Every row gives one point. To make a cloud, some directions were put in groups of two or more. Within a group, all points are equally far from the middle, so they leave a hole (a ring in 2 directions, a hollow ball in 3). The other directions are filled evenly. Then the cloud was stretched, turned, moved and blurred a little. Count the holes, and give their numbers of directions, smallest first.

Cloud:
[[ 40 -10  22]
 [  5 -30 -31]
 [-28 -36  35]
 [-41 -17 -31]
 [-39  27  44]
 [ 15  45  50]
 [ 25 -26  36]
 [  5 -26 -33]
 [ 14  52   4]
 [-12  52  -4]
 [ 42  -2   8]
 [ -7  45  53]
 [-37 -27  37]
 [-31  34 -21]
 [-26  50   2]
 [-12  34  60]
 [ 34  34  40]
 [ 13 -18  53]
 [-53 -18 -12]
 [ 16  54  15]]
Holes: 1 (3)

Cloud (22 x 3):
[[ 35 -17   8]
 [-38 -15  35]
 [-29 -22  -6]
 [-44   5  27]
 [-38  35  32]
 [  9 -22 -31]
 [ 18 -18  47]
 [ 10 -12 -34]
 [ 23  -4  41]
 [-27  33  51]
 [-18  47  11]
 [-24  45   8]
 [-36 -13  41]
 [-21 -38  22]
 [ -2   4 -32]
 [-11 -16 -29]
 [ 30   7  15]
 [-21  -7  60]
 [ 30   8  19]
 [-44   6  29]
 [-26  39   1]
 [  7  39   2]]
Holes: 1 (3)

Cloud, 31 rows:
[[ 21 -23  -7  52]
 [ 46  15 -32  27]
 [-45 -43  -5  -1]
 [ 26  36   6   0]
 [ 42  11 -59   4]
 [-24  11  -8  41]
 [-12  37 -31 -15]
 [-13  -9  48 -16]
 [-32  -2  -3  41]
 [  1 -17  43 -14]
 [ 37  33  -8   9]
 [ 21 -26  -3 -34]
 [  5 -39 -11 -35]
 [ 19 -12  -5  54]
 [ 29  36  -4  18]
 [  4 -19 -60  26]
 [ 15  21 -57 -22]
 [ 25  18 -57 -24]
 [ -2  45  -3  12]
 [ 25  31  12 -10]
 [-14  16 -47  18]
 [ -4 -54 -12 -20]
 [  2  -5   8  55]
 [  9 -56   1   3]
 [-30 -27 -32  25]
 [  5 -36 -13 -38]
 [-18 -53 -15 -18]
 [ 26   5 -39 -40]
 [-33   8  35 -31]
 [-17  26  28 -28]
 [ -6  28 -37 -32]]
Holes: 2 (2, 2)

Cloud:
[[-11 -13  59  -1]
 [-23 -23  37 -17]
 [-15  34  39  -8]
 [ -8 -15  60   8]
 [-25   1  37 -24]
 [-25 -25  41   7]
 [-18  -5 -10 -29]
 [-10 -33  -7  22]
 [-12  25  43  19]
 [-21 -28  42 -13]
 [  0 -22  14 -39]
 [-12  21  37 -22]
 [ 16   6   2  20]
 [-34   0  -5  30]
 [-49  21  25  12]
 [  0 -27  -6 -27]
 [ 35 -23  22 -12]
 [  9 -20 -16 -11]
 [ -2 -29  -1  34]
 [ 10   1 -17  -2]
 [-14 -16  57  -1]
 [ 16 -15  10  35]
 [ -6 -19  19 -39]
 [-23   7  48  -8]
 [-30 -14  39  12]
 [-44  10   7  28]
 [  6   1 -16 -17]
 [  9   5  33  30]
 [ 15  17  11   5]]
Holes: 1 (3)

Cloud, 48 rows:
[[ 19 -41  42 -23  32  15]
 [-20  -3  -3 -32 -18  11]
 [-13  43  19  20  -3  53]
 [-21  14   0  28 -48  -4]
 [ 17   0 -11 -30 -24  14]
 [ 19  28   8 -26  47  -1]
 [ -2  21  12 -24 -31 -13]
 [ 42  -9  33 -13 -13  14]
 [ 17 -29 -11 -25 -39  -9]
 [ -2  12   1 -42  23 -11]
 [ 13 -30  -1 -35  22 -31]
 [ 25 -34  12 -10  -9 -52]
 [  9  17  18 -36   3  48]
 [-30  10  46 -10   0  35]
 [ 23  -6  37  20   6 -23]
 [  4  -8 -11 -31 -28  12]
 [ 24  -7  -7  40  -9  14]
 [  4 -57  35 -28   6 -30]
 [ 28   9 -16 -13 -28  -3]
 [-12  -2  35 -36 -27   9]
 [ -3  40  42 -25  -9   6]
 [ 12  19   5  24  40   4]
 [ -2 -10   1 -33 -38  -5]
 [-18  21  29   1  35  45]
 [ 41  13   8  19  -7  10]
 [ 12  60   4 -21  14  26]
 [-32  32  32  18 -18  19]
 [ 27   7  14  37 -13  18]
 [-27  32 -12  16  15  -7]
 [ 20 -47 -14 -15 -30   4]
 [ 48 -19   4 -12  13  -6]
 [ 43   6  -4  -3 -12   7]
 [ 23  19  25  19  37   0]
 [ -3  20  27 -40  26  47]
 [ -9  34   8 -29 -10 -17]
 [ 30 -28 -10 -11 -34 -35]
 [  4 -30  14  38 -26 -34]
 [ 18  12  50 -21  38  -8]
 [ 38 -15  38  -4 -17  -9]
 [ 12 -55  40   9  -5  13]
 [ 21  19   4  21  38  -3]
 [-11   8  -6 -39  -4  18]
 [-39  -1   9  -4  -1  -2]
 [ 36 -21  40 -14 -23  -1]
 [ 26 -31  38 -29  38  13]
 [  7  35  41 -39  16  39]
 [ -6 -48  45   4  11  -2]
 [ 45 -17  -2 -12  16 -15]]
Holes: 3 (2, 2, 2)

Cloud (53 x 6):
[[ -8 -42  13   7  -7 -53]
 [ 20  34  13  28 -32  -8]
 [  3   5 -42  -4   3 -17]
 [ -5   4 -23  60 -34   5]
 [ 19   5  26 -26  13 -14]
 [  5  -9 -27  35 -13 -44]
 [ 28   3  20 -21 -27   7]
 [-28 -25 -10   1  23  15]
 [-26  -1 -17  19 -35   0]
 [  3   8  31  40   3  -7]
 [-16  30  31   9 -16 -33]
 [-22 -17 -31  22  26   3]
 [-19 -25 -35 -21 -19 -23]
 [ 15  -1  -5 -48  -9  14]
 [ 18 -25   5 -11  17 -33]
 [  0  -6 -23  23  -4 -49]
 [-26  42  12  -4  23  -9]
 [ -2 -40 -19 -30 -22 -20]
 [-23  20  17  33  -7 -25]
 [ 26  13  23  -8 -45 -23]
 [-15  15  10 -53 -49   4]
 [-38  29   7 -41  17   7]
 [ -1 -44  12  23 -40 -41]
 [  3 -27  17  54   4 -18]
 [-14  -9 -13  51  21 -27]
 [ 24  13  18  -8   5 -23]
 [  5  20  36  16  12  -8]
 [ -3  43  -8  -4 -41  -5]
 [  8  31  15 -10 -11 -36]
 [-18 -10 -31  34 -11 -26]
 [-19  -3  11 -18 -27  18]
 [ 36  -1 -24  37 -15 -27]
 [-10 -13 -14  19 -30  28]
 [ 14  12  -3 -28  -4  42]
 [ -8  -4 -39 -30  -4 -18]
 [-44  27   6  -8  23  -5]
 [-29   4   3  39   6 -31]
 [ -1  -5  32  42  13  -8]
 [-15   3  -4   4  10  39]
 [ 40  -8   2   3 -34 -25]
 [  0  19 -26 -43  -9   1]
 [  9   2  26 -48 -10  -9]
 [ 23 -26   2  -4   2 -34]
 [ -3   5  37  29  21  -8]
 [-31  -7  10  33   3 -52]
 [-12  19 -13  35 -30  13]
 [-22  -3   3  45 -19 -42]
 [-27   9  12  38   5 -30]
 [-18 -39 -17  -2   2   1]
 [  5 -12 -49   4   2   0]
 [-15  -9 -39   5   4 -29]
 [ -8  29 -19 -29   4 -31]
 [ 23  33   5  11 -10 -16]]
Holes: 2 (2, 2)
